Rows are points. The window is the flat piece filled in between its corners: a triangle in 3 columns, a solid with four corners in 4, and so on. A path goes straight from each point to the next, and from the last back to the first. After which points does the path pass through the window?

Window (4 x 4):
[[36, -14, 5, -46],
[-36, 21, 12, 83],
[-17, 51, 0, 38],
[69, -2, -7, -18]]
Path:
(1): [23, -1, -13, -36]
(2): [27, -14, 29, -7]
(3): [27, 4, 22, 6]
(4): [-15, -31, -36, 43]
(5): [28, 15, -40, -33]
(6): [66, 6, 60, 6]
(7): [51, -7, 33, -11]
(8): [-1, 31, -21, -23]
Through the window after points: 1

Window (6 x 6):
[[17, 2, -72, 10, -14, -54],
[-49, -15, 33, 22, 25, 47],
[23, -18, 14, 17, 52, -21],
[10, 72, 18, -46, 7, -77],
[-4, -31, -23, -15, -37, 17],
[-4, -30, -6, 40, -47, 23]]
Path:
(1): [-13, -52, -4, -27, -20, -58]
(2): [-37, -31, 31, 16, 16, -4]
(3): [11, 27, 0, 5, 27, 24]
(4): [14, 67, 13, -13, 17, -22]
(5): [-20, -3, 17, -23, 6, -49]
(6): [-47, -77, 16, 28, -27, -5]
(7): [18, 7, 12, 28, -9, 37]
(8): [46, 28, -38, 52, 4, 3]
Through the window after points: 2, 4

Window (8 x 8):
[[-58, 33, 33, 7, -2, 30, 9, 61],
[-27, -64, -28, 29, -4, 36, 66, -23],
[-18, -17, -36, 18, 23, -43, -39, -53],
[9, 37, 9, -28, 5, 4, 9, 6],
[-10, 10, 50, -56, 12, 67, 19, -9],
[27, -1, -7, -10, -13, -23, -72, -17],
[34, 22, 36, -53, 40, -16, -61, 27],
[25, 10, 66, 26, -4, -27, -18, 5]]
Path:
(1): [34, -1, 9, 11, 22, 11, -68, -10]
(2): [-3, -3, -11, -24, -28, -32, -26, -19]
(3): [-17, -12, 45, -62, -1, -17, -42, 30]
(4): [31, 41, 5, 11, 35, 50, 9, -24]
(5): [12, 10, -15, 40, 23, -3, -63, -31]
(6): [-31, -30, 5, -42, -6, -59, 17, -24]
(7): [-23, -26, 17, -62, -26, 21, -3, -2]
(8): [4, 31, 49, -10, 43, 63, 24, -14]
Through the window after points: 1, 3, 5, 7

Window (11 x 11):
[[-3, 12, 35, -54, -12, 24, 17, -6, -26, 68, -1],
[-1, -23, -21, 19, -20, 9, -19, -23, -19, 26, -23],
[5, 29, 22, 35, -23, -44, 33, 1, -16, 26, 62],
[-93, 15, 13, 7, -13, 11, -33, -56, 45, -65, -19],
[-6, -18, -4, -33, 7, 28, -22, 4, -21, 40, 54],
[48, 46, 22, 14, 28, -7, 24, -14, -14, -21, 44],
[-73, 32, -42, 6, -23, 58, 4, -11, 42, -50, -17],
[-54, -18, 31, 9, 5, 59, 50, -21, 12, -87, 16],
[-87, 7, -41, -4, 18, -8, 26, -57, 37, -47, -16],
[26, -6, -11, -36, -32, -23, 6, 23, 8, -8, 14],
[10, -11, 11, -10, 18, -16, -14, 38, 20, 90, -5]]
Path:
(1): [-25, 14, -14, -1, -6, 5, 1, -10, -8, -40, -17]
(2): [-28, 21, -7, -47, 19, -62, -13, 30, -25, -6, -13]
(3): [9, -6, 10, 20, 6, 27, 9, -9, 31, 51, 16]
(4): [34, -5, -15, -27, -5, 80, 20, -82, -7, 42, 79]
(5): [-46, 10, 30, 0, 3, -67, 2, 51, -5, -8, -38]
(6): [-22, 15, 25, -22, -9, 24, 8, 15, -42, 32, -22]
(7): [14, -5, 12, -53, -7, 5, 16, -48, 40, 63, 47]
(8): [-34, 11, -2, 4, -2, 23, 17, -32, 49, 5, 34]
Through the window after points: 2, 6, 8

Window (12 x 12):
[[-28, -18, 10, -72, -55, -29, -48, -45, -68, 49, 7, -32],
[2, 51, -7, -22, 42, -10, -20, 12, 55, 22, -64, 7],
[-48, 37, 15, 8, 0, -19, 22, -37, 28, -1, -57, 23],
[-50, -12, 40, 15, -12, -65, 13, 84, -53, 4, 20, 13],
[27, -70, -43, -14, -42, -18, -56, -47, -44, 35, 19, 8],
[43, 37, 2, -44, 16, 19, -6, -35, 28, -46, -79, 42],
[-11, 17, 31, 63, 54, -2, -13, 25, -18, -30, 37, -44],
[-18, -2, 46, 47, 27, 26, 25, 94, -58, 47, 60, 47],
[-44, -11, -5, 27, 18, 40, 7, 73, -18, -7, 17, -31],
[-11, -8, 40, -14, 28, 0, 0, -15, 70, -26, -3, -33],
[-13, -17, 50, 36, 0, 19, -42, 21, 9, 6, -31, -35],
[27, -42, -11, -36, -89, -45, -3, -36, -71, 69, 5, -54]]
Path:
(1): [11, -7, 8, -21, 20, 3, -8, -17, -20, 5, -37, 0]
(2): [11, 21, 4, -4, -32, 7, -7, -11, 14, 15, -7, 7]
(3): [-23, 19, 22, 27, -31, -13, -9, 29, 11, -15, 24, -18]
(4): [-5, -22, 31, 26, 74, -7, -17, 17, -48, 7, -6, -23]
(5): [-2, -18, 10, -35, 17, -17, 4, 12, -14, 20, -16, 5]
(6): [-21, 8, 9, 17, -37, -26, -28, 16, -2, 5, -9, 7]
(7): [-9, 22, 19, 17, -18, -6, -38, 22, 25, -1, 5, 18]
(8): [-20, -3, 28, 5, 60, 14, 26, 15, -18, -6, -40, 0]
Through the window after points: 3

Window (14 x 14):
[[-29, 22, -15, -28, -15, 29, 65, 16, 14, -2, -12, -21, 37, 38],
[25, 38, 10, 19, -22, -10, 5, -37, 27, -96, 7, 37, -25, -50],
[14, 5, -44, 12, -36, -21, 6, -43, 63, 38, -31, 46, -36, 15],
[29, 2, -78, -14, 37, 6, 54, -12, 27, 1, 4, 66, -17, 36],
[47, -6, -3, -45, 8, 12, 72, 13, 36, 52, -16, -5, -10, -19],
[7, 1, -48, -43, -21, 47, 45, -75, 67, 9, 33, 75, -51, 9],
[-48, -43, 52, 33, 7, -11, -2, 30, -51, -12, 19, -34, -37, 17],
[-20, -5, 75, -14, 23, -32, -35, 25, -58, 24, 36, -45, 53, 19],
[5, 33, -10, 11, -61, -26, 6, -12, -71, -46, 40, 2, -24, -40],
[-61, -19, 2, 14, 32, 5, -75, 59, -21, 39, 32, -56, -8, -23],
[-25, -7, -15, -24, 10, 1, 94, 0, 37, 56, -13, 64, 40, -25],
[-4, 8, 19, 67, -30, -26, -18, 21, -1, -28, 95, -27, -19, -3],
[19, 21, -19, 13, 8, 73, 19, 6, 42, 82, -20, 76, -26, 20],
[-10, -41, 35, -45, -28, -11, 1, 87, -13, 11, 6, 5, 41, 4]]
Path:
(1): [-35, 19, 12, -37, -26, -38, 10, 6, 11, 20, 31, 14, -42, -1]
(2): [5, -12, 0, 17, 1, 9, 14, 8, 1, -20, 13, -4, 17, -11]
(3): [43, -53, -17, 16, -28, 56, 6, 1, 14, -6, -10, 13, 52, -19]
(4): [-46, 39, 13, -33, 23, -36, 25, 23, 23, 33, 35, 10, -49, 28]
(5): [-31, 33, 7, 2, -14, -10, 6, 20, -9, 6, 19, 6, -28, 23]
(6): [28, -74, 2, -7, -6, 30, 27, -13, 28, 27, -16, -23, 53, -57]
(7): [35, -32, -6, 15, -20, 61, -2, -68, 28, 5, -17, -12, 9, -10]
(8): [-1, 29, -22, -2, -6, -36, 24, 7, 20, -15, 10, 51, -29, 0]
(9): [-33, 72, -17, 22, 5, -17, 2, 27, -25, 23, 44, 41, -48, 4]
(10): [17, -29, 4, -6, -8, 8, 14, -11, 9, -1, 0, 14, 4, -10]
(11): [33, -45, -35, 80, -12, 27, -25, -25, 5, 28, -14, 3, 13, -47]
(12): [-19, 58, 14, -76, -10, -9, 56, 30, 26, 0, 53, 32, -24, 40]
(13): [-10, 37, -8, 1, -7, -13, 11, -7, 27, 2, 15, 26, -22, 11]
(14): [28, -86, -37, 16, -69, 12, 36, -25, -20, 32, -1, 5, 11, -36]
(15): [27, -4, -16, -2, -1, 27, 7, -29, -15, -2, 0, 15, -6, -18]
(16): [-23, 29, -6, 7, -12, -19, 32, -5, 40, -3, 24, 30, -25, 5]
Through the window after points: 7, 13

Window (14 x 14):
[[0, -14, -27, 15, -31, -16, -7, -21, -1, -27, -72, -27, -1, -38],
[-19, 6, 6, 1, 10, 24, 21, -39, -17, -2, -41, 31, 2, 33],
[9, -33, -14, -19, -19, 6, -52, 18, -14, -62, -1, 11, 24, 15],
[-56, 53, -53, -41, 15, 47, 74, -17, 3, 0, 21, -74, -37, -119],
[-16, 32, -17, 49, -17, 4, -29, -66, -17, 13, 2, -62, -31, -22],
[-18, 3, -16, -22, -37, 26, 26, -41, 15, -33, -27, 26, -57, 62],
[-9, 3, -58, 0, 44, 2, 12, 33, -19, -48, -13, -3, -34, 18],
[-36, -1, 17, 12, -38, -14, 31, 70, -2, 47, -15, -36, 48, 84],
[-9, 12, -20, 1, -24, -35, 29, 0, 16, -16, 6, 24, 27, 44],
[-11, 30, 50, -7, -1, 31, 26, -42, 96, -42, -3, -3, -30, 5],
[24, -35, -78, -55, 9, 6, -57, -11, 33, -1, -37, -4, 38, 23],
[39, -61, 4, -11, -2, -1, 17, 11, 32, 35, 41, -24, 19, 45],
[104, 60, 41, -36, -2, 20, 10, 19, 39, -42, 48, -72, -4, -54],
[30, 11, -35, 56, -30, 46, -7, 0, 10, 34, 21, -33, 2, -22]]
Path:
(1): [-17, 58, -14, -1, 9, -14, -36, -10, -23, 34, 4, -44, -69, -34]
(2): [7, -50, -7, 39, -49, 34, 35, -19, 29, -38, -12, -12, 84, 61]
(3): [10, 23, -21, 15, -4, 40, 71, -28, 9, -43, 6, -42, 53, 32]
(4): [-13, 16, 15, -42, -11, 5, -32, -1, 46, 4, -2, -2, -89, -55]
(5): [-5, -12, -40, -5, -55, -63, -16, 80, -1, 38, -8, 29, -19, -11]
(6): [-9, 10, 13, 5, 0, 35, 17, -16, 8, -10, -9, -55, 33, 51]
(7): [66, 27, -46, -9, -20, 71, 49, -49, 6, -63, -10, -45, 5, 54]
(8): [-24, -7, 30, -19, 0, -43, -37, 55, 19, 26, 6, -2, 5, -27]
(9): [0, 32, -5, -14, -6, -16, -4, 19, 8, 14, 18, 18, -1, 9]
(10): [-6, -2, -25, 17, -24, 1, 28, -25, 14, -24, -8, -25, 13, 20]
(11): [13, 3, -39, -9, -5, 30, 11, -3, 14, -42, -13, -23, 16, 15]
(12): [32, -10, -7, -44, -9, -12, -48, -6, 24, 9, -1, -5, -5, -5]
(13): [-1, 8, 5, 1, -13, -6, -9, 0, 12, 16, -17, 19, -4, 16]
(14): [35, -33, -24, -3, -6, 41, 28, -43, 16, -87, -16, -56, 10, 44]
(15): [-7, -10, -36, 36, 0, 1, 30, -41, 3, -34, -15, -63, 44, 10]
(16): [-3, 12, -24, -17, -21, 7, 2, 11, -8, 6, -10, -9, -23, -16]
Through the window after points: 1, 3, 5, 7, 9, 11
